Every row gives one point. Each copy is the shape, with its points in the same order, stretched, turned, moved and blurred by noise. Some copies are also mirrored. Which?

Shape (8 x 2):
[[ 1.1  1.8]
 [-0.2 -6.3]
 [-2.3 -1.1]
 [ 2.8 -4.4]
 [-2.0  3.5]
 [-0.1  0.7]
 [ 2.6  2.8]
 [ 2.7  3.8]]
Copy 1:
[[ 1.1  2.6]
 [-3.6 -5.5]
 [-3.0  0.9]
 [ 0.3 -4.5]
 [-0.5  4.7]
 [ 0.1  1.4]
 [ 3.0  1.4]
 [ 3.1  2.8]]
Copy 1 is: only turned
Copy 2:
[[-0.8  2.8]
 [ 0.4 -4.9]
 [-2.6 -0.3]
 [ 2.7 -2.8]
 [-3.4  4.2]
 [-1.4  2.1]
 [ 1.5  4.8]
 [ 1.7  5.7]]
Copy 2 is: only turned
Copy 3, 8 rows:
[[ 1.5 -0.3]
 [-1.6  6.6]
 [-2.1  1.4]
 [ 1.6  6.2]
 [-0.7 -2.6]
 [ 0.3  0.3]
 [ 3.2 -0.4]
 [ 3.7 -1.4]]
Copy 3 is: mirrored

Shape:
[[ 1.1 -0.3  1.0]
 [ 2.2  4.2 -0.7]
 [ 2.7 -1.8 -1.0]
 [-1.2 -1.7  2.2]
 [ 1.3 -0.5 -4.2]
 [ 3.5 -1.2 -0.7]
 [ 0.8 -4.9  8.3]]
Copy 1 (7 x 3):
[[-0.6  0.3  1.1]
 [ 2.0  3.9 -0.7]
 [ 0.8 -1.2 -0.3]
 [-2.8  0.1  1.9]
 [ 0.1 -0.9 -3.4]
 [ 1.3 -1.4  0.4]
 [-2.4 -2.1  8.4]]
Copy 1 is: only turned
Copy 2 (7 x 3):
[[ 0.3 -2.2 -0.7]
 [-3.3  0.0 -3.6]
 [ 1.2 -4.0 -3.3]
 [ 2.3 -1.7  1.2]
 [ 2.2 -1.2 -5.6]
 [ 0.2 -4.4 -3.1]
 [ 1.5 -7.1  6.6]]
Copy 2 is: mirrored

Shape (6 x 3):
[[ 3.7  0.8  0.9]
 [-2.7  1.8  5.0]
 [-2.1 -5.6 -2.8]
 [ 2.6  0.1  2.2]
 [-0.9 -1.2 -4.5]
 [ 1.3  3.0  0.5]]
Copy 1:
[[ 1.8  3.7 -1.0]
 [-1.5 -1.3  3.5]
 [ 0.7 -3.7 -5.0]
 [ 0.2  2.6 -0.4]
 [ 4.5 -1.1 -3.9]
 [ 3.2  2.0  0.8]]
Copy 1 is: mirrored
Copy 2 (6 x 3):
[[ 1.7 -3.6  0.7]
 [-1.7  2.1  4.2]
 [ 3.3  5.5 -2.9]
 [ 2.6 -2.3  2.0]
 [-0.2  1.7 -4.2]
 [-1.1 -3.0  0.3]]
Copy 2 is: mirrored
Copy 3, 6 rows:
[[ 5.2 -0.6 -3.5]
 [-2.3  4.2 -1.3]
 [-0.8 -5.9  3.8]
 [ 2.5 -1.1 -4.3]
 [ 3.9 -1.8  4.0]
 [ 4.5  1.9 -1.7]]
Copy 3 is: mirrored
